Rows are points. A path goes straight from each point to the next, and from the last back to the first. The post is the endless flat space through its rows: a point in 2 columns, a line in 3, a plane in 4, and so on, so that a path can go around it. How many times does the path go around the post? Going back the other way cancels.

Post (2 x 3):
[[-14  35 -36]
 [ 25   1  14]]
Path, 13 rows:
[[-33  34  29]
 [  8 -38  24]
 [ 57 -15 -26]
 [ 33  40 -45]
 [ 43  39  60]
 [ -8   3  31]
 [-12 -18 -11]
 [ 32 -10 -11]
 [ 53  27 -34]
 [ -4  -2 -26]
 [-13  -7  12]
 [-19  56   3]
 [ 11  31   3]]
Times around: 1

Post (10 x 11):
[[ -4  26 -16  30  -6 -17 -26 -23   2  19 -11]
 [  6 -11  -3 -10  10 -16 -15   2  -2  26   6]
 [-16   2 -21  26 -17  15 -33  24  -3 -24  10]
 [-20 -21 -11   0 -13  -6  10  15 -10 -25 -10]
 [ -1   4   9   9  17 -35   8 -25  -1   7  27]
 [ -4 -15  24  -3  14  23   6   2  -9 -17  14]
 [ 13 -18   2 -40  -4  -2 -30 -19 -17   3   4]
 [ -8  10   4 -20  -5  31  14 -20  21   6   6]
 [ -8  -1  60  26  -3 -27 -19  28  39   8  18]
 [  2  11 -16  12  32 -29   6 -20   7 -11  -1]]
Path:
[[ -8 -10  14  10   0  -5 -37  14  -9   9   5]
 [-23  -6  19   3 -16 -16   7 -23  24 -12  12]
 [  5 -13  14  11 -24   3   8  -7  13   7  -4]
 [ 15  13   8  -3   4 -15 -23  -5   4  10  -5]
 [  1  -6 -12  -7  17  11 -19   3 -21   3  16]
 [-24 -21  20   4  -1 -27 -13   5   8  12  20]
 [  4 -24 -32 -37  -5 -16 -13 -14   5   6  -9]
 [ 12 -17  -2  13   2  10   9   8   0 -24   7]
 [  7   3  -1  -1   0 -22  -3  -4 -22   1   1]
 [-16  20 -40 -13  20  12   1   6   3   6  -3]
 [-10 -12  11 -25  -5  18 -17  -9  -1  -9 -17]
 [  6   0 -30   0  28 -19  -2 -10  14  16  27]
 [ -4 -11  13   7   0  16   3 -14 -11  34  28]
 [  1   1  -1   7   8 -28 -34 -23  12  12   7]
 [  0   7  16 -13  28  -3 -25  -4   7   0   7]
 [  7  14  11  -6   0   6   2 -19 -19  10  12]
 [  7   3  -9  -3   5  11   2   9   0  -1  -9]
 [ -9   1  10   7  25   6  22  -5 -22  -8   0]]
Times around: 2

Post:
[[-20 -11  38  40  -8  14 -24 -46  -5 -13 -37  -8   2 -23  17 -15 -18 -30]
 [  2  14 -10  -4  25   2 -31  26   5  10  28  23   4  19 -19 -36  -6 -28]
 [  8   1  18   5  32  -4   8  60   6 -26  -8  -3 -10   1  -5  -4  15  23]
 [ -8  -7 -19 -35 -26  11 -19  -8  16   1  -2 -16   6   4  16  22  13 -11]
 [  0 -13 -13   9  -6   7  21   8 -41   3   9 -41  -1  18  32 -34  16   2]
 [ 16  17 -29  -2  35  12  -9 -10  -6 -39   2   3 -21   9  19  -8 -21  -1]
 [ 16   2 -22 -25   4 -14  31   7 -19 -14  11  21   4  10   0 -18  28 -11]
 [ 17   7  -7  24  12  15  -5  19   8   6  31  -9  20  -1 -36   2  -2  -3]
 [ 12 -15  25  13 -15   2  -1  -8 -55  -4 -18 -40 -45 -19 -16   8   7  17]
 [  0   6  13   0 -10  -7 -24   2 -15 -17  -8   7   5  -4 -14 -18   7  38]
 [ -2   1   0  13   1  -5  -3  -3 -11  11 -40 -30   4 -11  -6 -12 -12   7]
 [ 20  14   7 -19  16   5  14   9  -3 -28   6 -21 -15 -24  -2  -4 -39  19]
 [  8  -7  -8 -44  -3 -12 -17  34  21 -35  -6 -16  16   8 -27 -13  42  -9]
 [ 20  -8  11 -12  14  30 -12  10 -22 -37   2  -8  -6  54   5  21 -11   7]
 [ -5 -21   4   0  -5 -52  24 -29   2  -2 -14 -10 -15  -4   7 -29  21   5]
 [ 35   2  19  11  30  43   3  24   7 -11  -6 -16 -32  -7 -28 -31  -3  13]
 [-19   3 -12  21  -9   7  -3  31  -4 -13   1   8  -6  33 -15 -12 -16   4]]
Path:
[[ -3   3  -2 -15  27   4   5 -24 -17  -7  -3 -39  -2   2  -1  -7 -15  -5]
 [ -5  28  -1  -9  -4 -12  -9  -5  -4 -33  16 -20   1   8  -7 -12  -5  23]
 [  1   5  -6  23  -1  -2  -2  11 -28 -17 -16  -3 -48  -1  11 -14  22  27]
 [ 13 -15   5  -9  -6   7 -12   8   3 -12  15   6 -21  17  -4  11  20   1]
 [ 20  11  -1   5   8   6  -1  11 -11 -11  21   8   3 -18 -27  -6 -29  26]
 [ -9 -14 -23  -6  20  -9  -1  23 -21 -42  16 -11 -11   6   4  -6  18  -5]
 [  6  16 -27 -28  11  21 -22  14 -23 -23  24  -9   6 -16 -19   6  -7  -3]
 [-15 -12   9  10  21   1 -16 -17 -25  -1  13  -1  10   0  15 -23  -6   0]
 [  4  12 -17  -4  -7  26  13  29 -12 -19 -12 -21   1  13 -22   5  -6  16]
 [ 13   3   3   7  29  13   3   8   5 -10  -1   1 -12   4  16   9  19 -21]
 [  6  -9  12   8 -11 -23  11  16  -4 -41 -20  -3   5  10 -34 -11  18   3]
 [ 21  -3   2 -31  -8  -8 -19  11  -1   1 -26   5   6   0  -7  -3 -16   1]
 [ -8 -25  -6  11 -12  10  -4  23  -1   5   2  -5  -1  16 -24 -11  -8   7]
 [ 16  -1  -6  -5   2   2 -30 -15   0  -1  23 -19  16   4 -48  -4 -10  13]]
Times around: 2

Post (17 x 18):
[[ 33  15  -6 -16  -4 -14  21 -13   0 -13 -10   4  -4 -21  33   8 -51  -2]
 [-22   8   5   5   7 -11  24  -5  35 -15 -20  39 -17  -2  -7 -18  -3  13]
 [-11  12  -2  -4  12 -12   2  12   3   2  -3  -9  -4  16   0   6 -30   1]
 [-25 -21  10  14  15   3  15  43 -27  -9 -20 -12  -4  17  23 -30  10  -5]
 [ -3  -4  -8   1  -5 -12  10  29   6  12 -40  28 -48  -1 -15  13 -26 -24]
 [-17 -16  28  -6  27   3   9   0 -25 -25   9 -27 -10  -2   8  11 -21  15]
 [ -9 -23  -7 -10   6   4  21  29 -34   8  -9 -36  24 -25   1  24  -3  50]
 [ 12 -36  -9  24 -29 -21 -19  28  20 -60   6 -25 -31  -6   6 -21  14   8]
 [ -2  -9 -20 -18  13 -29 -11  24  -5  18  -8  32 -24 -21 -30 -15 -18  29]
 [-23  -6  14  29  -2 -10  17  20 -26   1  11 -15   9 -22 -14 -27   4 -13]
 [-23  -8  13  -2 -19 -16   5   4  15 -18  39  12 -40  27   2 -13  29  15]
 [ -2  -4  37 -10 -18 -27 -26  -7 -10 -24  16   1   4 -14 -11 -12  -8  25]
 [-33  -5   6 -41   4  33   1  -5   4  -9  -4   3 -12   0   4   2   8 -11]
 [  5  -9  -3  24   9   0 -15  25  -8   0  10  -4  -6   2  19  25  -4 -51]
 [-17 -10 -17 -22 -20 -23 -16 -56   0 -12  12   9   3   6 -15  -1  12  18]
 [  4  18 -16 -27  -4  -9 -15  24 -44  -8   6  23  13 -12 -15  37 -16 -31]
 [-14  -9  13  -4  -9  23 -13 -27 -18 -19   5  12  -2  -1 -11 -17 -24  33]]
Path, 12 rows:
[[ -9  27 -14  12 -28 -24  -2  10 -32   1   4  14 -15   5 -17  30   2  14]
 [-11  28  10  18 -32 -16  18  14  16  -5   2  14 -22  -5  19 -18 -33  -8]
 [-21 -27  20  -6   5   6 -24  15 -15  24  19   0  -3 -16 -20  30   0  -8]
 [ -8 -22  12 -23   7 -10  10   9 -22  -9  19   4 -44  16  -2  -3  -4  -6]
 [ 15  14 -15 -13   1  -8  26  17 -16  14  20 -15  -6 -17  17 -47   6  16]
 [ -7  25  -5  30 -10   8  -7 -15   4 -32  26   2 -17  15 -10   2 -11  30]
 [-11   1   0  -1  -5 -28  18  14  -3 -17   1  14 -27  -5  11   2  31  18]
 [ -9   4  17   2 -24 -13 -18  -5 -23   5 -14  44 -16  -8  19 -18 -19  -5]
 [-37  -8   9 -30  -6 -18  21   9 -18 -30   4  -7  10  -6  -2   6   7  -2]
 [  6  -6  -9 -27  15 -21 -21   4 -26  -4  35  11  14  31   8  45 -17   1]
 [  6  -7 -13   1  33 -31  17  29  -5  -3 -40   4  -4 -16 -34  13  -3 -12]
 [-19 -10  18 -19  16   4  16  -5  31 -11 -25  -8 -35   4   7  13   6  27]]
Times around: 2
